Rows are points. The points of each table are mixes of a few directions, plus a little noise. How many directions does each table use, and how many do they share? Where both have some left over, give the other angles between the two spaces (their principal angles), to ten degrees, smallest first.

First (7 x 3):
[[-74  95   3]
 [  5  -6  -1]
 [ 55 -70  -2]
 [ 60 -76  -3]
 [ -3   5   0]
 [-24  30   0]
 [-17  22   1]]
Second, 7 rows:
[[ 28 -32  34]
 [ 14 -16  17]
 [ 55 -64  67]
 [ -6   7  -8]
 [-68  79 -82]
 [-16  18 -19]
 [ -7   8  -8]]
Directions: first 1, second 1, shared 0; angles 40

First:
[[-21 -27 -17  12  22 -21   6  -9]
 [ 41  52  31 -21 -41  40 -12  19]
 [-65 -84 -50  35  68 -64  18 -30]
 [-53 -69 -42  29  56 -53  15 -25]
 [ 38  49  30 -21 -40  38 -11  18]
 [ 16  21  12  -8 -17  16  -5   8]
 [  9  12   7  -5 -10  10  -2   5]
 [ 36  46  27 -19 -37  35 -10  16]]
Second, 7 rows:
[[ -3  40 -20  31  73  60 -18  23]
 [  3   8 -21 -95  27 -57   4 -22]
 [ 35 -44  31  25 -11  -2  10  36]
 [-30  21   4  21 -42   6  25 -38]
 [-12   0  -9 -15  11 -15 -46  28]
 [-54  54   9  -1  -7 -13  23 -10]
 [ 62 -79   5  33 -50  22   2 -17]]
Directions: first 1, second 5, shared 0; angles 80

First:
[[ -3  30  41  -8  56  42  47   7  69 -18   1 -60]
 [-39 -28 -54   0 -43 -22 -71 -10 -73  15 -12  22]
 [ 22 -28 -17  -3 -64 -48 -41  -8 -26  -4 -37  39]
 [ 30  16  19  44  85  41  85  53 -11   2  38 -35]
 [-47  -7 -30 -14 -22  -2 -51 -21 -24  10  -2   4]
 [-30  -5 -11 -27 -35 -11 -49 -28  11  -4 -23   0]
 [ 26   1   0  24  18   1  35  17 -26  16  38  30]
 [ 10  -6   3 -11 -31 -21 -16 -14  10  -3 -13  21]
 [ 38   3  26  13  23   5  41  26  25 -20 -20 -29]
 [ -7  23  24 -17  13  15  19 -22  46   6  30   9]]
Second:
[[-68   4   1  69  31 -14  10   1 -13  13   1  47]
 [-32 -21 -13  47  12 -38  13  -9   8  43  24 -13]
 [-41 -17 -16  66   4  -4  34 -43   0  15 -13  16]
 [-36  -8 -12  58   0  17  35 -48  -7  -7 -30  32]
 [ 40  21   3 -67 -21  36  -9  16  -8 -41 -19   5]
 [ 17  25   0 -51 -13  31  -5  22 -14 -37 -16  21]
 [-12 -22  28  60  32 -33 -22 -13  16  33  20 -20]
 [ 46  25  12 -67 -20  47 -15  12  -9 -53 -28  10]
 [ 48  10 -18 -95 -28  -6 -10  47   3   1  25 -37]
 [ 39 -19  15 -19   4 -35 -30  14  24  33  37 -61]]
Directions: first 4, second 4, shared 0; angles 50, 80, 90, 90

First, 10 rows:
[[ 10 -29 -12 -41   8  31  40  42  54 -16 -22 -27  22  23  36  35 -25   4
    3 -21]
 [ -2 -16  22  48  42   2   8   3 -13  25 -29  26 -28 -32  53  12  28   3
  -14  18]
 [ -2  15   1 -10  -1  11  21  20  21 -10  13   7  -1   5  15  10  -2  38
    4   5]
 [  3 -16 -29  -4 -46 -20 -33  -6 -11 -28   9  -6  11  -2 -63 -31 -41 -10
   27   5]
 [ -9  26  28   2  41  26  46  24  27  17   3  18 -13  -2  69  35  35  46
  -19   6]
 [-24  -9   4  31 -11 -18 -27  -3 -14   5   4  30   4 -44 -41 -25 -13 -11
   21  31]
 [-15  39   4 -63 -16  11   9  -5  28   0  37 -25  42  31 -42   4  -1 -16
   -1 -22]
 [ -4  36   0  27 -30 -33 -44 -42 -51   0  35  20 -19 -10 -53 -41  12   9
    2  17]
 [ 28 -25  -2  43  22 -11 -12 -20 -39  12 -36  -1 -41  -2  45   0  23 -10
  -21  -5]
 [ 16 -23 -17 -34  -9  -1  -9 -14   1  -4 -15 -43  21  31 -19   1 -13 -52
   -4 -34]]
Second (9 x 20):
[[  5 -12  -9  24 -20 -10 -11   9 -17 -12   2  20 -13 -21 -12 -20 -19  19
   19  22]
 [  7 -21 -14  43 -37 -17 -19  20 -30 -23   4  39 -22 -39 -21 -35 -35  36
   38  40]
 [  1 -18 -16  22   1 -23 -33 -28 -11  -8 -18 -11  -9   1 -18  -7  -2 -21
  -10  -5]
 [ -7  11   4 -32  40   2  -1 -40  25  19 -15 -48  19  42  11  34  36 -52
  -46 -47]
 [ -7  57  51 -79  16  71  95  67  44  31  45   9  35  17  57  36  23  39
    7  -6]
 [  1  -1  -2   1   0  -2  -3  -2  -1   0  -1  -1  -1   0  -1  -1   0  -2
   -1  -1]
 [  3  -8  -6  18 -17  -6  -6  12 -13 -10   3  18 -10 -18  -8 -15 -15  18
   18  19]
 [  1 -27 -27  27  11 -38 -54 -59 -12  -8 -33 -30 -10  12 -27  -3   5 -48
  -28 -21]
 [ -2  19  15 -25   5  22  30  21  14  10  14   3  11   6  17  11   7  12
    3  -2]]
Directions: first 5, second 2, shared 1; angles 30

First:
[[ -1  33 -12   0 -18  20  -5  12  -5  -8  16 -12  20  -7  26  -6  18  12
   27 -18 -12  -2 -11 -12 -29  34 -20 -24 -20  24   1 -35]
 [-23  18 -11 -15  13  10  14 -25 -36  -5 -16  15   1  31  22 -18 -17   3
  -18  -4 -35  45   9  41 -12  -6 -31   5  -4  42  13  -4]
 [  6  12 -15   4 -13  -9   6   5  13   6   5   3  17 -10   8   1  14  11
   25   2  -2 -11 -26  -3 -17  27 -14 -15 -13   6 -10 -19]
 [-13  29  17 -15  -3  24  -1  -3 -10 -17  -3  -5 -43  21  -3  -2 -14 -21
  -23 -12  25  27  26 -15   8 -30   3   3 -13  26  29   9]
 [ -4 -41  11   6  31 -75  18 -30  50  34 -29  53  -7   9 -13  21  20 -17
  -21  53  24 -25 -54  35  12 -33  16  28  21 -49 -18  11]
 [ 26 -60  40  28  12  14 -54  44  22  -5  36 -46  23 -48 -13  21  36  -7
    4  -8  15 -74  21 -55  19  -3  68  10  41 -95 -15   1]
 [ -2  -1 -10  -1   1  20  -3   1 -28  -7   4 -12  18   0   8 -12 -12  13
    4 -13 -32  14  18  11  -4  14 -12  -3   4  14  -1   0]
 [ 10   9 -19  -8 -22  -4  25  -4  -4   2 -14   4 -29   5 -37  -4 -45   5
    4   2  16  26  16  -2  23  -4 -11  -3 -15  31   2  38]]
Second:
[[ 36  20   6  -3 -21  22  -2   9   1 -41  23  -7 -52 -34 -35 -14 -18   0
  -21 -19  12  54  57 -20  36 -28  12 -11 -27  38  14  40]
 [ -3  19  -7  -5 -13  15 -11  12  12  18  13  -8 -12  -4  -5  14  20 -11
   16 -21  -6 -17 -19 -19   8  14 -17 -21 -18   0  29 -36]
 [  6   7  -5   2 -12  -3  -2   2  34  11  -7   5   2   5 -16  18  16 -14
   21 -10   8 -28 -34 -12   9   6  -4 -19 -16  -1   6 -20]
 [ 11 -27  -1  17   6 -27  17   3  -1  18  15   7  -8 -43  -3 -13  -6  17
  -11  26 -10  18  17  13  -4  -3  12  17  16 -26 -17  23]
 [-15  13  -7  -4  -5  11  -9   8   5  25   5  -7   4   8   9  13  19  -9
   18 -14  -9 -26 -28 -11  -5  20 -18 -14  -7  -8  22 -42]
 [-28  27   2  17 -21  19  32  -6  14  14 -40  -5  32  42  18   2 -17 -17
   40  -9  14 -27 -30  -9 -54  12   1 -13  -8  23 -15 -16]
 [ 33 -16  12   5   0 -23  10 -21  28 -50 -30  22   7  14 -32  -1 -22  -2
  -12  16  33  11   9  12  21 -35  32   9  -1  21 -41  61]
 [-39 -42   1 -29  66 -14 -35  -9 -94   5  22  -9  28  12  64 -19   7  36
  -52  31 -42  14  28  45 -12  14 -18  52  61 -47   2 -10]]
Directions: first 5, second 5, shared 1; angles 30, 40, 70, 70
